Each row of a before or after table is a point. One or more steps were done to the points. Then noise was added and the rows were shuffled. The steps act on columns, c1 being the first. Name the steps. A step turns or swaps two columns, mirrors them in a line or flattens them onto one, adds a multiple of one to another, or multiplies or shifts one. Angles are multiples of 10 degrees, from the lower column toward the higher: turns from -170 to 170, lines from 10 to 170 but not 90. Use the fewest steps. Two steps may share a column if one is a turn and the other turns, adds or multiplies; they go together, in the order done. Otherwise the lowest column goes first.
In the rows, zero is written as 128.

Before, 9 rows:
[[ 58 130]
 [143 135]
 [181 102]
 [155 129]
 [136 104]
 [158 102]
 [124 127]
 [114 121]
 [180 132]]
After:
[[ 89 129]
 [120 111]
 [133 137]
 [105 140]
 [131 130]
 [105 111]
 [ 71 109]
 [184 172]
 [ 90  91]]
Steps: turn c1 and c2 by -140 degrees

Before (9 x 8):
[[116 123 117 115 102 130 102  80]
 [131  90 126  90 134  98 135 107]
 [122 118 124  85 108 156 149  86]
 [188 121  95 149  86 161 167 129]
 [148 148 102 159 145 137 146 151]
 [145 107 169 125 180 119 123 110]
 [144 159 155 111 166 102  80 152]
 [ 93  84 152 103  83 154 139  92]
 [173 105  66 133 113 172 139 140]]
After (9 x 8):
[[157 161 165  96 100  99  83 100]
 [ 98  84 145 127 175 155 164 117]
 [109 118 114  91 138 156 175 128]
 [107 126 117 118 150 129 158  82]
 [169 110 176 138  96 117 141 113]
 [135  89 134 109 121  99 147 124]
 [ 67 123  86 153  88 160 148 163]
 [ 95 106  51 145  90 173 124 142]
 [136 149  98 148 102 138 116 154]]
Steps: turn c1 and c5 by -110 degrees; add -0.5 times c2 to c4; add -0.3 times c6 to c3; turn c7 and c8 by 60 degrees

Before:
[[128 119  94 120  88 108  91 105 106 147  86 138]
 [ 89 124 127 137 113 145 135 142  90 158  93 153]
 [127 162 148 141 142 103 126 129 130 154 130 126]
 [ 97 139 126  70 104 144 142  79 159  86 128 155]
 [138 154 146 146 134 148  88 118 110 148 156 154]
 [117  92 155 150  68 145 152 100 143  86 105  97]
 [159 120 113 150 110 120 103 149 166 128  73 158]
 [160 110  76 136  98  62 165 113 106 115 128 168]
 [112 176 140 147  56 105 132 121 158 129  99 137]
 [ 90 113  93  79 144 132  94 144 144 152 155 172]
 [162 110  88 150  87 146 153 175 112 157 104 109]
 [136 118 149  82  62  92 165 153 111 160 131 119]
 [ 93 169 135 132 120  62 165 162  81  81 117 150]]
After, 13 rows:
[[153 158 122  92 111 116 132 103  88  97 127 146]
 [111 174 123 116 121  34 167  87  78 173 127 126]
 [134 160 113 140 104 114 143 156 160 167 184 174]
 [164 120 107 103  68 115 151 165 145 168 112 106]
 [100 145 110 129 140  75 126 129 129 101 115 118]
 [ 97 165 113  99  56  74 129 129 156 129 111 131]
 [103 133 103 154 135 117  88 119 112 105 104 149]
 [160 153 151 163 142 100  93  92 146 103 174 168]
 [135 114 115 137  65  62 164 110 112  94 173  99]
 [136 123 152  91  89  78  91 146 107 108 141 158]
 [128  89 164 127  98  32 163 121 103 141 118 186]
 [118  99 137  70 113  91 104  94 166 127 116 149]
 [126  92 179 100  87 115 151  99 113 104 110 103]]
Steps: mirror c1 and c2 in the line at 120 degrees; turn c8 and c12 by 150 degrees; turn c3 and c12 by -160 degrees; turn c4 and c11 by -100 degrees; shift c6 by -30; multiply c10 by -1

Before (11 x 20):
[[ 96 137  93 174  98 134 171 139 101 129 113 120 108 109  58 156 146  89
   98 155]
 [150 149 141 119  95 131 167 147  94 121 159 109 164 172 106 137 109  78
  160 117]
 [140 158 158 133 152  97 144 162 114 131 142 104 161 145  78 134 131 105
  126 100]
 [130 148 128 131 166 143 116  93 114 116 172 112 165 137 168 114  91 135
  124 139]
 [130 101 123 108 144 149 125 101 144 118 160  96 201  91 132 125  82 163
  132 146]
 [121 142  97 115  81 153 186 148 164 154 123 187 150 135 125 118 126  86
   89 137]
 [121 103  93  85 164 129 123 102 142  99 164 146 131  98 152 130  87 158
  155 144]
 [133  98 143 138 158 105 132  79 100 110 202 142 218 123 141 121 102 151
  144 117]
 [ 99 114  77 144 101  91 167 148 130 171 105  85 120 117 115 145 170 113
  110 158]
 [120  97  99 105 170 139 115  81 122 151 150 124 181 132 128  93  77 142
  153 114]
 [112 161  91 113  93  92 192 119 108 134  91  99 130 125  84 127 145 121
   96 136]]
After, 11 rows:
[[117  95  98  93  59 137 114  81 122 148 149 125 183 137 129 101  76 138
  128 115]
 [132  98 145  96 126 110 132  77 100 111 200 142 215 124 141 128 103 149
  126 117]
 [121 105  92 111  21 128 122 100 142  98 161 148 133  98 151 138  86 150
  125 143]
 [102 118  75 147 173  96 167 147 131 173 105  86 121 119 118 154 168 116
  130 156]
 [ 96 133  95 139 235 134 171 140 101 128 115 125 111 111  56 166 146  97
  135 150]
 [129 101 126 119  81 150 126 105 148 118 159  96 199  94 132 133  86 161
  121 145]
 [140 159 155 103 120  98 143 162 111 131 143 104 161 149  79 146 131 109
  129 102]
 [133 146 133  91 107 143 112  94 113 120 171 109 166 140 172 124  93 135
  123 138]
 [120 139  94 174 136 151 186 146 164 152 125 184 148 133 127 126 125  94
  134 135]
 [111 162  88 169 129  94 191 119 106 136  92  97 127 122  82 138 146 125
  128 136]
 [151 148 143 161 133 134 166 143  96 121 158 110 166 171 105 145 108  76
  140 117]]
Steps: turn c4 and c5 by 110 degrees; multiply c5 by 2; shift c16 by 10; flatten c18 and c19 onto the line at 170 degrees

Before, 8 rows:
[[174  99 160 119 142  85 181  82 124 165 161 106 119 187 149 158 103 163
  142  87 120 153 149 152 153  78  97 142  87 116 132 139 156 151 104  91
  120  96 137  86 149 159 181 141 163 130 107  95]
 [113 120  99 145 121 121 109 131 176 114 123  95 154 191 104 124 114 170
  141  94 117 151 117  75 103 141 100 168 173 128 137 122 127 167 149 150
  133 145  82  96 103 138 128 142 120  94 140 170]
 [137 160 148 140 123 105 110 123 129 114 147  83 160 115 117  69  96 111
  138 165 133 149  75  88 158 146 164 134 137  91 118 140 176  92 143 154
   95 152 110 115 101 152 165 178 124 136  98 105]
 [172  83  92 132 100 179 106 160 140 167 145 112 147 111  98 147 135  80
  149 181 128 125 135  67 104  68 151 134 115 162 112 133 175 146  94 122
   65 188 133  89 161 135 123 177  87  92  86 117]
 [ 94 130 139  88 185 150 126 104 118  86 157 143  95 126  75 134 171 162
   66 131  68 128  94 163 136 124 161 125 118 131 136  94 180  88 130 130
  130  99 125 156 142 139 120 152 117  79 104 168]
 [176 160 125  94 102 128 136 159  86 133 105 113 132 102 139 147 145  85
  135 123  88 177 164 108 165 103 102 155 177  96 133 113 101  78  89 135
  150 172  95 118 150 155  92  91 165 109 138 132]
 [132  81  93 104  97 130 166  86 161 160 125 126  90 112  88 117 106 117
   98  87 139 124  89 152 161 151 103 178  87  70 149 145  99 139 110 132
  130 161 151 112 144 104 142  93 174 113 130 127]
 [ 80 141 140 116 135 101 123 151 116  99  95 100 156 110 157 121 153 137
  130 107  88 120 142 136 148 141 171 120 150 108 156 100 131  75 147  85
  123 114  86 109  90 151 186  94 148 112 134 158]]
After (8 x 48):
[[113 122 105 145 118 119 105 131 180 113 128  95 153 201 105 124 114 174
  115  92 117 149 141  78 105 141  99 167 174 132 137 116 133 169 147 153
  130 145  87  94 108 135 127 139 117  93 139 168]
 [140 160 152 143 132 109 110 124 128 118 150  83 159 118 115  67 103 110
  119 165  75 144 120  87 158 147 163 135 138  90 116 143 173  89 139 155
   94 156 110 114 103 148 164 179 121 139  98 105]
 [ 96 132 142  59 185 158 129  99 120  86 157 143  96 126  68 131 166 159
  146 132  96 132 189 160 137 123 157 129 116 131 132 139 181 104 128 129
  128  97 124 160 140 141 118 149 116  81 108 163]
 [169  79  94 147 102 178 106 164 136 169 141 115 148 109 100 145 135  81
  128 183 132 125 127  68 108  70 151 137 114 163 113 124 173 138  92 121
   65 189 132  89 160 136 124 179  87  98  90 115]
 [129  79 100  93  96 131 164  85 165 165 124 121  95 110  87 112 107 117
  145  91  87 127 111 153 159 150  99 180  89  70 149 127  94 133 109 132
  126 160 153 112 144 107 141  98 172 112 132 128]
 [ 76 137 141 129 134 102 127 152 107 105  96  97 158 120 156 120 151 136
  140 108 146 121 165 134 149 139 170 120 152 106 151 140 130  88 145  83
  127 111  87 107  88 150 190  93 148 111 132 161]
 [171 100 162 142 142  90 182  82 123 167 166 107 121 179 151 159 102 162
  135  88 151 153 126 153 149  79  93 137  92 119 128 117 154 149 103  87
  121  97 139  89 149 157 177 143 168 127 108  95]
 [177 164 125 119 103 124 139 158  89 134 104 106 135 115 140 145 140  84
  164 122 163 182 166 111 165 103 104 149 173  99 132 145 101  88  87 140
  145 170  94 119 149 154  84  93 161 112 137 132]]
Steps: turn c4 and c19 by -70 degrees; add -0.3 times c39 to c14; turn c21 and c23 by -90 degrees; flatten c32 and c34 onto the line at 110 degrees
